Every row gives one point. Each table stands for the endless flat space through its points: a line for two points, a plane for three, and so on. The two share one point or none. Which?

First (3 x 4):
| +0.14 | -0.01 | -0.15 | -0.09 |
| +0.13 | +0.02 | -0.06 | -0.15 |
| +0.02 | +0.19 | +0.09 | -0.17 |
Second (2 x 4):
| -0.01 | -0.10 | +0.24 | -0.24 |
| +0.03 | +0.06 | +0.10 | -0.18 |
They share: | +0.05 | +0.14 | +0.03 | -0.15 |

First (4 x 8):
| -0.07 | -0.13 | +0.38 | +0.42 | -0.29 | -0.30 | -0.64 | -0.42 |
| +0.31 | +0.14 | +0.11 | +0.08 | -0.14 | -0.41 | -0.32 | -0.08 |
| +0.03 | -0.04 | -0.11 | +0.30 | -0.26 | -0.63 | -0.36 | -0.36 |
| +0.38 | +0.17 | +0.48 | +0.07 | +0.01 | +0.05 | -0.34 | -0.07 |
Second (4 x 8):
| +0.29 | +0.17 | +0.19 | +0.23 | -0.24 | -0.34 | -0.22 | -0.33 |
| +0.26 | +0.16 | +0.00 | -0.02 | -0.48 | -0.40 | +0.12 | -0.23 |
| +0.29 | -0.06 | +0.55 | +0.41 | -0.13 | -0.13 | -0.32 | -0.34 |
| +0.20 | -0.03 | +0.44 | +0.41 | +0.02 | -0.15 | -0.54 | -0.32 |
They share: | +0.17 | +0.04 | +0.21 | +0.22 | -0.12 | -0.25 | -0.36 | -0.26 |

First (3 x 11):
| -0.19 | +0.34 | -0.12 | +0.02 | +0.14 | -0.21 | +0.04 | -0.13 | +0.28 | +0.18 | -0.12 |
| -0.36 | -0.18 | -0.75 | -0.49 | -0.31 | -0.63 | +0.39 | +0.32 | -0.19 | -0.15 | -0.53 |
| -0.25 | +0.18 | -0.30 | -0.12 | +0.00 | -0.33 | +0.18 | +0.01 | +0.12 | +0.08 | -0.24 |
Second (2 x 11):
| -0.27 | +0.20 | -0.12 | +0.08 | -0.14 | -0.45 | +0.32 | -0.07 | +0.01 | +0.00 | -0.31 |
| -0.30 | +0.11 | -0.39 | -0.19 | +0.01 | -0.27 | +0.32 | +0.11 | +0.04 | +0.09 | -0.22 |
They share: | -0.29 | +0.14 | -0.30 | -0.10 | -0.04 | -0.33 | +0.32 | +0.05 | +0.03 | +0.06 | -0.25 |

First (4 x 18):
| +0.13 | -0.25 | -0.30 | -0.04 | -0.26 | -0.18 | +0.36 | -0.09 | +0.31 | -0.29 | +0.20 | -0.06 | -0.16 | +0.13 | +0.20 | +0.20 | +0.04 | -0.10 |
| +0.19 | -0.27 | -0.28 | +0.22 | -0.10 | -0.18 | +0.20 | -0.09 | +0.09 | -0.11 | +0.12 | -0.30 | +0.08 | +0.29 | +0.24 | -0.12 | -0.26 | +0.06 |
| +0.36 | -0.16 | -0.15 | +0.15 | -0.14 | -0.10 | +0.30 | -0.01 | +0.24 | -0.42 | +0.10 | -0.42 | -0.10 | +0.03 | +0.48 | +0.12 | -0.15 | -0.08 |
| -0.28 | -0.10 | +0.04 | +0.20 | +0.20 | -0.53 | -0.39 | +0.11 | -0.14 | +0.06 | -0.24 | -0.10 | +0.12 | +0.26 | +0.28 | -0.43 | -0.68 | +0.44 |
Second (3 x 18):
| +0.39 | -0.33 | -0.33 | +0.25 | -0.10 | -0.25 | +0.31 | -0.01 | +0.33 | -0.25 | +0.24 | -0.16 | +0.10 | +0.32 | -0.06 | +0.03 | -0.31 | +0.10 |
| +0.30 | -0.26 | -0.52 | +0.17 | -0.03 | -0.01 | +0.17 | +0.17 | +0.31 | -0.13 | +0.19 | -0.01 | -0.24 | +0.32 | -0.05 | +0.16 | -0.22 | +0.06 |
| +0.13 | -0.26 | -0.49 | +0.12 | -0.10 | +0.00 | +0.17 | +0.02 | +0.14 | -0.02 | +0.15 | -0.10 | -0.19 | +0.32 | +0.14 | +0.04 | -0.12 | +0.00 |
They share: | +0.17 | -0.31 | -0.35 | +0.17 | -0.16 | -0.17 | +0.27 | -0.13 | +0.13 | -0.09 | +0.18 | -0.22 | +0.06 | +0.32 | +0.16 | -0.07 | -0.17 | +0.02 |

First (4 x 24):
| -0.32 | -0.24 | +0.17 | -0.09 | -0.57 | +0.10 | +0.27 | -0.12 | +0.46 | -0.37 | +0.00 | +0.03 | +0.43 | +0.27 | -0.15 | -0.08 | -0.08 | +0.13 | +0.01 | +0.63 | -0.09 | +0.01 | -0.49 | +0.20 |
| -0.25 | -0.21 | +0.19 | -0.11 | -0.50 | +0.09 | +0.20 | -0.06 | +0.39 | -0.32 | -0.06 | +0.10 | +0.35 | +0.19 | -0.16 | -0.09 | -0.07 | +0.09 | +0.01 | +0.58 | -0.09 | -0.04 | -0.40 | +0.12 |
| -0.65 | -0.40 | -0.11 | -0.12 | -0.25 | +0.58 | +0.06 | -0.52 | +0.36 | -0.55 | -0.12 | +0.36 | +0.39 | -0.01 | +0.36 | +0.04 | +0.39 | +0.00 | +0.07 | +0.02 | +0.13 | -0.13 | -0.50 | +0.81 |
| +0.15 | -0.06 | +0.33 | -0.22 | -0.31 | -0.20 | -0.14 | +0.40 | +0.06 | -0.13 | -0.24 | +0.48 | +0.07 | -0.01 | -0.44 | -0.02 | -0.13 | -0.18 | -0.05 | +0.58 | +0.01 | -0.39 | +0.02 | -0.53 |
Second (3 x 24):
| -0.48 | -0.09 | +0.36 | -0.13 | -0.34 | -0.26 | +0.01 | +0.13 | +0.09 | -0.55 | -0.06 | +0.81 | +0.16 | -0.34 | -0.47 | -0.02 | +0.02 | -0.18 | -0.14 | +0.49 | -0.05 | -0.42 | -0.49 | +0.07 |
| -0.15 | -0.18 | +0.08 | -0.17 | -0.19 | +0.37 | -0.05 | -0.16 | +0.18 | -0.23 | -0.24 | +0.27 | +0.20 | -0.03 | +0.13 | -0.10 | +0.10 | -0.01 | +0.06 | +0.22 | -0.09 | -0.11 | -0.18 | +0.23 |
| -0.07 | -0.22 | +0.00 | -0.18 | -0.15 | +0.55 | -0.06 | -0.24 | +0.22 | -0.14 | -0.30 | +0.12 | +0.20 | +0.05 | +0.30 | -0.12 | +0.14 | +0.04 | +0.12 | +0.13 | -0.08 | -0.03 | -0.09 | +0.28 |
They share: | -0.24 | -0.21 | +0.12 | -0.16 | -0.22 | +0.28 | -0.02 | -0.11 | +0.21 | -0.28 | -0.24 | +0.36 | +0.16 | -0.10 | +0.04 | -0.08 | +0.14 | -0.03 | +0.04 | +0.22 | -0.02 | -0.18 | -0.22 | +0.22 |

First (4 x 24):
| -0.33 | +0.46 | -0.25 | -0.10 | -0.12 | +0.00 | +0.01 | +0.31 | -0.71 | -0.08 | +0.13 | +0.11 | -0.37 | +0.25 | +0.28 | +0.16 | +0.49 | -0.03 | -0.68 | +0.03 | +0.13 | +0.11 | -0.26 | +0.45 |
| +0.27 | +0.47 | -0.30 | -0.03 | -0.21 | +0.24 | +0.52 | +0.53 | -0.33 | +0.12 | +0.18 | +0.12 | -0.48 | +0.27 | +0.38 | +0.15 | +0.37 | +0.34 | -0.30 | +0.40 | -0.18 | +0.10 | +0.32 | +0.31 |
| +0.07 | +0.33 | -0.22 | -0.23 | -0.08 | +0.01 | +0.18 | +0.20 | -0.34 | +0.20 | +0.07 | +0.27 | -0.24 | -0.06 | -0.01 | +0.39 | +0.38 | +0.18 | -0.25 | +0.33 | +0.07 | +0.17 | +0.05 | +0.32 |
| +0.59 | +0.33 | -0.18 | -0.11 | -0.10 | +0.23 | +0.62 | +0.34 | -0.04 | +0.32 | +0.21 | +0.29 | -0.28 | +0.04 | +0.13 | +0.31 | +0.24 | +0.58 | +0.05 | +0.67 | -0.27 | +0.07 | +0.55 | +0.26 |
Second (5 x 24):
| +0.25 | +0.31 | -0.27 | -0.13 | -0.14 | +0.05 | +0.04 | +0.49 | -0.02 | -0.15 | -0.20 | +0.61 | +0.05 | -0.38 | +0.36 | +0.53 | +0.07 | +0.41 | -0.01 | +0.36 | -0.23 | -0.12 | -0.01 | +0.24 |
| +0.21 | +0.09 | -0.04 | -0.14 | -0.25 | +0.10 | -0.05 | +0.55 | -0.20 | +0.03 | +0.00 | +0.56 | +0.05 | -0.19 | +0.29 | +0.35 | +0.38 | +0.14 | -0.02 | +0.18 | -0.15 | +0.05 | -0.04 | +0.05 |
| +0.26 | +0.29 | -0.09 | -0.22 | -0.33 | +0.09 | +0.32 | +0.22 | -0.40 | +0.51 | +0.47 | +0.28 | -0.38 | +0.20 | -0.17 | -0.04 | +0.81 | -0.18 | -0.27 | +0.28 | -0.11 | +0.19 | +0.00 | +0.31 |
| +0.18 | -0.01 | +0.00 | -0.12 | -0.38 | +0.09 | -0.01 | +0.45 | -0.30 | +0.29 | +0.19 | +0.44 | -0.09 | -0.04 | +0.08 | +0.14 | +0.63 | -0.10 | -0.08 | +0.13 | -0.14 | +0.18 | -0.06 | +0.07 |
| -0.37 | -0.04 | -0.26 | +0.08 | +0.07 | -0.04 | -0.02 | +0.13 | -0.46 | +0.04 | -0.26 | -0.10 | -0.22 | -0.05 | +0.18 | +0.63 | -0.03 | +0.56 | -0.30 | +0.28 | +0.25 | +0.37 | +0.27 | +0.30 |
They share: | +0.12 | +0.35 | -0.20 | -0.17 | -0.08 | +0.06 | +0.25 | +0.24 | -0.34 | +0.17 | +0.13 | +0.25 | -0.26 | +0.03 | +0.08 | +0.32 | +0.36 | +0.25 | -0.26 | +0.36 | -0.01 | +0.12 | +0.11 | +0.34 |

First (4 x 24):
| -0.04 | -0.22 | -0.09 | -0.45 | -0.30 | +0.19 | +0.17 | +0.08 | -0.29 | +0.31 | -0.14 | +0.27 | -0.35 | +0.02 | -0.21 | -0.14 | +0.01 | +0.17 | +0.05 | -0.22 | -0.14 | -0.12 | -0.29 | -0.26 |
| +0.06 | -0.14 | -0.09 | -0.37 | -0.30 | +0.19 | +0.15 | -0.14 | -0.21 | +0.45 | -0.16 | +0.25 | -0.25 | +0.00 | +0.09 | -0.28 | -0.05 | +0.11 | -0.03 | -0.32 | -0.02 | -0.22 | -0.49 | -0.16 |
| +0.35 | +0.20 | -0.66 | -0.38 | +0.33 | +0.42 | +0.42 | -0.19 | -0.61 | -0.06 | +0.63 | -0.25 | -0.02 | -0.27 | -0.18 | -0.04 | -0.41 | -0.29 | +0.30 | +0.09 | -0.62 | -0.32 | -0.16 | -0.73 |
| +0.32 | +0.16 | -0.59 | -0.39 | +0.24 | +0.39 | +0.37 | -0.24 | -0.55 | +0.01 | +0.54 | -0.19 | -0.05 | -0.24 | -0.11 | -0.10 | -0.35 | -0.23 | +0.23 | +0.00 | -0.54 | -0.32 | -0.25 | -0.66 |
Second (4 x 24):
| -0.03 | -0.04 | -0.22 | -0.46 | -0.02 | +0.36 | +0.03 | +0.05 | -0.42 | +0.60 | -0.08 | +0.10 | -0.11 | -0.28 | -0.25 | -0.15 | -0.47 | -0.14 | +0.36 | -0.09 | -0.22 | -0.37 | -0.38 | -0.13 |
| +0.43 | +0.19 | -0.20 | -0.19 | +0.12 | +0.27 | +0.49 | +0.08 | -0.19 | +0.26 | +0.07 | -0.08 | +0.02 | +0.11 | +0.01 | +0.20 | -0.16 | -0.23 | +0.33 | +0.04 | -0.28 | -0.08 | -0.05 | -0.60 |
| +0.15 | -0.24 | -0.50 | -0.36 | +0.12 | +0.46 | +0.45 | +0.11 | -0.24 | +0.20 | +0.04 | +0.30 | -0.31 | -0.16 | -0.37 | -0.39 | -0.43 | -0.14 | +0.58 | +0.31 | -0.10 | -0.23 | -0.16 | -0.39 |
| +0.39 | -0.06 | -0.36 | -0.34 | +0.20 | +0.42 | +0.63 | +0.15 | -0.08 | +0.16 | +0.16 | +0.12 | -0.23 | +0.10 | -0.23 | -0.13 | -0.23 | -0.18 | +0.62 | +0.29 | -0.24 | -0.15 | +0.04 | -0.67 |
They share: no point

First (5 x 24):
| -0.41 | -0.83 | -0.31 | -0.10 | +0.53 | +0.28 | -0.33 | -0.24 | -0.01 | +0.48 | -0.03 | -0.36 | +0.34 | -0.02 | +0.10 | +0.10 | +0.33 | -0.40 | -0.31 | -0.06 | +0.13 | +0.27 | -0.01 | -0.01 |
| -0.15 | -0.32 | +0.10 | -0.08 | +0.14 | +0.42 | -0.12 | -0.04 | -0.20 | +0.02 | -0.15 | -0.35 | +0.25 | -0.02 | +0.02 | -0.07 | +0.20 | -0.03 | +0.11 | -0.38 | +0.34 | +0.38 | +0.10 | -0.17 |
| +0.02 | -0.43 | +0.20 | -0.25 | +0.02 | +0.59 | -0.03 | -0.01 | -0.49 | -0.07 | -0.12 | -0.51 | +0.14 | +0.18 | +0.16 | -0.14 | +0.01 | +0.04 | +0.12 | -0.70 | +0.33 | +0.50 | +0.34 | -0.37 |
| +0.04 | -0.70 | +0.07 | -0.14 | +0.14 | +0.49 | -0.06 | -0.17 | -0.32 | +0.10 | -0.06 | -0.38 | +0.29 | +0.00 | +0.29 | -0.22 | +0.06 | -0.25 | -0.06 | -0.33 | +0.09 | +0.40 | +0.36 | -0.14 |
| +0.07 | -0.38 | +0.54 | -0.27 | -0.35 | +0.48 | -0.48 | +0.20 | -0.10 | -0.15 | -0.57 | -0.05 | +0.23 | -0.20 | +0.07 | +0.16 | +0.54 | -0.31 | +0.01 | -0.47 | +0.27 | +0.17 | +0.39 | +0.10 |
Second (2 x 24):
| -0.37 | -0.35 | -0.03 | +0.11 | -0.06 | +0.48 | -0.27 | -0.10 | +0.15 | -0.24 | -0.47 | -0.38 | +0.23 | -0.27 | +0.31 | -0.08 | +0.35 | -0.29 | +0.27 | -0.40 | +0.45 | +0.58 | +0.09 | -0.14 |
| -0.05 | -0.31 | +0.29 | -0.13 | +0.14 | +0.28 | -0.15 | -0.06 | -0.01 | +0.08 | -0.19 | -0.10 | +0.39 | -0.23 | -0.05 | -0.12 | +0.27 | -0.05 | -0.01 | -0.12 | +0.21 | +0.22 | +0.13 | -0.02 |
They share: no point

First (6 x 24):
| +0.40 | +0.21 | +0.10 | +0.47 | +0.21 | +0.30 | -0.04 | +0.55 | +0.16 | -0.28 | +0.48 | -0.26 | -0.15 | -0.53 | +0.12 | -0.09 | -0.06 | +0.33 | -0.13 | -0.01 | -0.05 | +0.00 | +0.08 | -0.05 |
| -0.35 | -0.17 | +0.05 | -0.51 | +0.34 | -0.52 | +0.04 | +0.17 | +0.11 | +0.05 | +0.43 | +0.35 | -0.02 | +0.19 | +0.29 | +0.42 | -0.26 | -0.13 | +0.16 | -0.48 | +0.32 | +0.54 | -0.09 | +0.25 |
| -0.29 | -0.13 | +0.03 | -0.42 | +0.50 | -0.22 | -0.33 | +0.19 | +0.36 | -0.07 | +0.48 | +0.38 | +0.00 | +0.03 | +0.11 | +0.49 | -0.20 | -0.17 | +0.04 | -0.38 | +0.34 | +0.30 | +0.16 | +0.38 |
| +0.49 | +0.17 | +0.13 | +0.53 | +0.62 | +0.57 | -0.41 | +0.51 | +0.40 | -0.32 | +0.57 | +0.05 | +0.03 | -0.70 | -0.01 | -0.11 | -0.04 | +0.27 | -0.23 | +0.12 | +0.07 | -0.24 | +0.49 | +0.32 |
| -0.43 | -0.02 | -0.09 | -0.42 | +0.37 | +0.20 | -0.80 | +0.27 | +0.67 | -0.39 | +0.46 | +0.05 | -0.30 | -0.04 | -0.04 | +0.72 | -0.12 | -0.14 | -0.19 | -0.36 | +0.23 | -0.10 | +0.26 | +0.38 |
| -0.45 | +0.11 | +0.03 | -0.43 | +0.16 | +0.08 | -0.28 | +0.37 | +0.29 | -0.29 | +0.53 | -0.23 | -0.52 | +0.11 | +0.35 | +0.56 | -0.30 | +0.15 | -0.22 | -0.38 | +0.06 | -0.10 | +0.05 | +0.29 |
Second (6 x 24):
| +0.09 | -0.07 | +0.48 | -0.24 | +0.40 | +0.15 | -0.31 | +0.44 | +0.20 | -0.16 | +0.16 | +0.10 | +0.00 | -0.08 | +0.16 | +0.09 | -0.36 | -0.14 | -0.25 | -0.44 | -0.03 | +0.03 | -0.41 | +0.22 |
| -0.13 | +0.05 | +0.02 | -0.09 | +0.02 | +0.24 | -0.05 | +0.68 | +0.51 | -0.48 | +0.23 | +0.08 | -0.20 | +0.05 | -0.09 | +0.21 | -0.13 | +0.24 | -0.18 | -0.66 | +0.20 | -0.02 | -0.32 | +0.32 |
| -0.38 | +0.48 | +0.43 | +0.27 | +0.13 | +0.26 | -0.37 | +0.38 | +0.18 | -0.13 | +0.67 | -0.08 | -0.12 | +0.18 | -0.31 | +0.64 | +0.31 | -0.04 | -0.55 | -0.29 | +0.14 | -0.57 | +0.29 | +0.34 |
| +0.06 | -0.34 | +0.15 | +0.03 | +0.59 | -0.27 | -0.41 | +0.26 | +0.15 | -0.32 | +0.34 | +0.09 | -0.15 | -0.33 | +0.62 | +0.11 | -0.60 | -0.04 | -0.07 | -0.37 | +0.11 | +0.34 | -0.29 | +0.01 |
| +0.31 | -0.10 | +0.25 | +0.10 | +0.34 | -0.22 | -0.90 | +0.08 | +0.13 | -0.28 | +0.16 | +0.10 | -0.51 | -0.68 | +0.38 | +0.18 | -0.30 | +0.03 | +0.02 | -0.06 | -0.03 | +0.66 | +0.16 | -0.20 |
| -0.24 | +0.06 | -0.07 | +0.34 | +0.25 | -0.16 | -0.47 | +0.26 | +0.28 | -0.42 | +0.59 | -0.03 | -0.37 | -0.22 | +0.19 | +0.49 | -0.07 | +0.18 | -0.16 | -0.27 | +0.24 | +0.07 | +0.24 | +0.05 |
They share: no point

First (2 x 24):
| +0.41 | +0.07 | -0.28 | -0.06 | -0.21 | -0.32 | +0.14 | -0.18 | +0.01 | +0.32 | -0.23 | +0.05 | +0.13 | -0.46 | +0.07 | -0.46 | -0.01 | +0.26 | -0.01 | +0.35 | +0.21 | -0.55 | +0.05 | -0.13 |
| +0.06 | +0.27 | -0.33 | +0.19 | -0.26 | -0.17 | +0.49 | +0.12 | +0.26 | +0.37 | -0.18 | -0.15 | +0.13 | -0.01 | -0.18 | -0.06 | -0.06 | +0.06 | +0.29 | +0.35 | -0.04 | -0.10 | +0.30 | -0.28 |
Second (3 x 24):
| +0.23 | +0.12 | -0.22 | -0.04 | -0.20 | +0.01 | +0.23 | -0.05 | +0.12 | +0.31 | -0.09 | -0.13 | +0.03 | -0.27 | +0.05 | -0.23 | -0.09 | +0.13 | +0.34 | +0.39 | -0.04 | -0.31 | +0.31 | -0.15 |
| +0.18 | +0.38 | -0.44 | +0.02 | -0.20 | -0.40 | +0.19 | -0.26 | +0.13 | +0.04 | -0.28 | -0.26 | +0.36 | -0.27 | -0.38 | -0.44 | +0.03 | -0.07 | -0.08 | +0.27 | -0.05 | -0.52 | -0.06 | -0.11 |
| +0.17 | +0.27 | -0.37 | -0.04 | -0.23 | -0.23 | +0.14 | -0.26 | +0.09 | +0.04 | -0.21 | -0.25 | +0.21 | -0.30 | -0.22 | -0.44 | +0.06 | -0.05 | +0.07 | +0.27 | -0.07 | -0.52 | +0.07 | -0.09 |
They share: no point

First (3 x 24):
| +0.51 | -0.41 | -0.23 | -0.37 | -0.09 | -0.31 | -0.43 | +0.22 | +0.44 | +0.01 | -0.10 | -0.14 | -0.41 | -0.38 | +0.09 | -0.24 | -0.10 | -0.15 | +0.23 | -0.19 | -0.02 | -0.03 | +0.06 | +0.09 |
| +0.18 | -0.44 | -0.32 | -0.13 | -0.36 | -0.37 | -0.25 | +0.13 | +0.41 | -0.26 | +0.08 | -0.32 | -0.32 | -0.20 | +0.03 | -0.24 | +0.08 | +0.12 | -0.13 | -0.01 | -0.08 | +0.06 | +0.27 | +0.12 |
| +0.38 | -0.49 | -0.35 | -0.22 | -0.24 | -0.35 | -0.40 | +0.15 | +0.46 | -0.08 | -0.03 | -0.29 | -0.36 | -0.35 | +0.04 | -0.20 | -0.05 | -0.04 | +0.07 | -0.11 | -0.03 | -0.06 | +0.17 | +0.19 |
Second (2 x 24):
| +0.22 | -0.27 | -0.18 | -0.30 | -0.32 | -0.32 | -0.16 | +0.19 | +0.28 | -0.26 | +0.00 | -0.12 | -0.41 | -0.13 | +0.06 | -0.30 | +0.04 | +0.13 | +0.00 | -0.11 | -0.13 | +0.21 | +0.11 | -0.01 |
| +0.22 | -0.33 | -0.10 | -0.24 | -0.16 | -0.34 | -0.22 | +0.23 | +0.42 | -0.26 | +0.12 | -0.16 | -0.31 | -0.15 | +0.12 | -0.34 | +0.16 | +0.03 | -0.10 | +0.01 | -0.07 | +0.15 | +0.27 | -0.11 |
They share: | +0.22 | -0.30 | -0.14 | -0.27 | -0.24 | -0.33 | -0.19 | +0.21 | +0.35 | -0.26 | +0.06 | -0.14 | -0.36 | -0.14 | +0.09 | -0.32 | +0.10 | +0.08 | -0.05 | -0.05 | -0.10 | +0.18 | +0.19 | -0.06 |
